Every row gives one point. Each copy is the shape, with its points in the same order, turned, moved and blurred by noise. Is it also mirrored, or only turned?

Shape (9 x 3):
28 2 9

17 -29 13

-8 33 22

19 -1 6

-20 85 9

24 -33 1

-26 48 20

31 -26 -20

-27 -21 -12
Copy 1 (9 x 3):
23 0 16

21 22 -16

-12 8 46

10 8 3

-37 -22 84

25 9 -26

-34 10 54

21 -12 -31

-30 10 -23
Copy 1 is: mirrored
Copy 2 (9 x 3):
24 11 21

-4 -13 16

0 60 15

11 14 13

22 102 16

-3 -19 10

-5 75 9

15 -22 -12

-26 9 -21
Copy 2 is: only turned
Copy 3 (9 x 3):
18 20 1

-11 30 -12

10 10 45

9 20 1

38 -15 82

-13 22 -29

8 -3 62

6 4 -29

-32 -14 9
Copy 3 is: mirrored
Copy 4 (9 x 3):
18 32 -6

-14 31 -18

18 23 40

11 25 -3

55 5 78

-9 25 -30

21 13 61

8 9 -38

-23 -14 4
Copy 4 is: mirrored

Shape (11 x 6):
-26 -15 -20 -3 -44 -4

40 13 -6 -5 1 5

-47 22 3 -23 25 4

48 -44 25 36 -25 2

28 15 -44 47 14 -21

-8 -18 6 -22 -22 -46

68 4 6 -46 9 18

-11 -44 -3 25 35 6

-14 -24 17 -21 -5 -34

-5 4 -28 14 13 -24

9 -24 45 -10 38 -83
Copy 1 (11 x 6):
-33 2 -29 -28 -41 -20

19 -15 -21 -15 15 19

-39 29 17 -38 36 -15

18 -52 6 16 -41 14

-2 16 -40 44 12 30

-5 -15 -20 -8 -10 -59

36 -50 -26 -38 40 19

-53 -34 10 18 14 14

-13 -19 -5 -14 6 -50

-18 13 -27 21 13 -12

7 -34 23 32 41 -80
Copy 1 is: only turned
Copy 2 (11 x 6):
33 2 7 -52 -21 -27

21 3 -37 11 -1 8

-50 -9 -15 -35 -23 -13

62 -16 22 14 20 35

17 17 -12 32 29 -44

27 -49 -3 -31 -17 -25

28 -16 -71 3 1 38

-12 -12 19 -19 53 5

9 -50 3 -34 -6 -10

0 -3 -9 -4 10 -41

-5 -105 2 14 4 -13
Copy 2 is: mirrored

Shape (15 x 9):
-40 -14 27 -11 18 21 11 -38 -52

-12 -36 -24 -6 -8 16 14 -39 -35

26 6 -5 12 10 -38 -47 33 13

8 13 19 20 -31 -33 -52 -21 17

-8 1 -25 -7 -25 0 28 15 -51

52 11 10 40 14 -46 -38 -19 -7

-48 -4 -50 -8 -22 -36 -11 9 -51

17 2 -14 15 3 -23 -28 -3 46

-29 -40 7 -33 4 -13 10 -36 -52

-22 12 -38 -34 -27 -45 34 -19 -32

-38 -34 35 -19 -10 13 30 -20 -41

16 17 10 32 48 -42 -41 -12 37

5 29 1 68 17 -15 -34 -17 16

-30 -55 0 18 -2 -2 8 -31 -41

8 -4 17 52 6 -57 -8 3 23
Copy 1 (15 x 9):
-11 -12 -4 4 -6 45 -14 -36 -82

8 -40 -23 -25 0 35 -8 -17 -38

16 -1 4 21 -9 -61 4 17 10

-8 17 9 -2 -42 -40 -8 -37 9

36 -23 -23 -34 19 7 32 -16 -43

35 -15 -4 42 -31 -46 -13 -47 14

2 -8 -65 -51 10 -34 5 -13 -53

-9 3 2 8 -16 -29 6 2 39

-20 -41 -25 -2 -8 14 5 -26 -72

-8 -24 -63 -29 -15 1 50 -32 -33

-19 -27 13 -17 19 37 7 -34 -68

1 19 -17 61 -14 -38 -14 -12 28

18 35 -14 25 -7 -22 -34 -32 25

-15 -52 -9 -19 19 10 -33 -35 -39

-1 -8 -10 26 15 -48 0 -48 30
Copy 1 is: mirrored
Copy 2 (15 x 9):
-54 20 18 4 46 28 24 -1 -12

-26 -5 -19 -26 21 40 30 0 -12

48 -13 -4 37 -13 -31 -18 -3 -14

9 -6 -18 54 -18 12 -32 -42 -1

0 21 16 -24 -16 33 19 22 -34

38 -17 -7 45 0 -19 12 -60 -35

-13 33 -32 -12 -12 18 -18 34 -60

40 -4 -36 32 -9 -15 -2 -20 20

-57 8 1 -31 30 11 4 -8 -24

-7 56 -17 -44 -16 19 -4 -11 -30

-70 7 24 -13 14 26 18 3 2

37 7 -28 61 20 -49 8 -39 5

30 10 -29 81 0 2 28 -26 -12

-55 -14 -22 -2 13 17 35 0 -25

9 -1 -20 50 -36 -37 22 -33 -9
Copy 2 is: only turned
Copy 3 (15 x 9):
20 -44 7 -13 12 17 4 -37 -38

22 -46 -28 5 -18 -6 38 -13 -27

-9 3 -16 25 3 -60 -37 33 25

-5 0 20 50 -18 -58 -18 -18 21

42 7 -34 -2 -15 -13 12 11 -52

23 -21 -23 51 19 -76 -35 -13 33

-14 -5 -31 16 -14 -40 8 11 -83

-21 3 -21 35 -8 -43 -3 10 44

11 -55 -10 -32 -7 -27 22 -28 -45

3 16 -52 -9 -26 -44 27 -33 -54

27 -28 18 -34 1 2 30 -21 -37

-29 -11 -18 36 40 -49 -33 -14 52

-3 1 -9 76 35 -28 -19 -10 30

17 -54 -1 8 15 -22 46 -5 -34

1 10 -2 34 43 -73 9 1 26
Copy 3 is: only turned
